Each point is reached from the start by the listed moves, each made 0, 1 or 2 times, or once backwards (-1), plus a little noise. Say if it took an odd or an even number of moves. Then give how often each move was made.

Moves:
(1): 6.3, 0.4, -0.2, 0.5
(2): -0.4, 3.7, -0.6, 0.6
Start: -1.0, 0.4, -0.1, -0.6
Points:
10.8, 4.6, -1.2, 0.6 => odd (2, 1)
-1.7, 7.7, -1.3, 0.9 => even (0, 2)
10.9, 8.9, -1.5, 1.2 => even (2, 2)
-7.0, -3.4, 0.7, -2.0 => even (-1, -1)

Moves:
(1): 4.0, -0.8, 0.7, -1.0, 0.5, -2.2, 0.4, -0.5
(2): 1.3, 4.9, -1.3, 1.1, -0.1, -0.7, -0.1, 2.6
(3): 0.1, 0.6, 3.4, 0.4, 0.0, 0.3, -1.1, -0.3
(4): 1.8, -0.5, -0.9, 4.0, 0.0, 1.4, -1.4, 0.3
(5): -0.4, 0.1, 0.3, 1.2, 3.8, -1.5, -0.1, -0.5
(6): 1.6, 1.1, -0.8, -2.2, 1.6, 4.3, 0.3, -1.6
(7): -0.3, 0.4, 1.3, 1.2, 0.2, 0.8, 4.3, 0.3
(8): 0.4, -1.4, 0.2, -0.2, 1.8, 1.7, -0.3, 5.5
Start: -0.8, 0.4, 0.2, -0.1, 1.2, -0.2, 0.7, 3.8
Points:
2.5, -10.8, -1.7, 3.5, 7.3, -3.9, -4.5, 13.3 => odd (1, -1, -1, 1, 1, -1, -1, 2)
1.5, -2.4, 6.7, -5.1, 6.4, 11.6, -0.9, 2.7 => even (0, -1, 2, 0, 0, 2, 0, 1)
8.2, 10.8, 0.5, 4.1, 7.8, -9.7, 5.7, 1.6 => even (2, 2, 0, 0, 2, 0, 1, -1)
5.3, 7.8, -4.4, 4.5, 13.7, 3.7, -5.8, 17.5 => odd (0, 2, 0, 1, 2, 1, -1, 2)
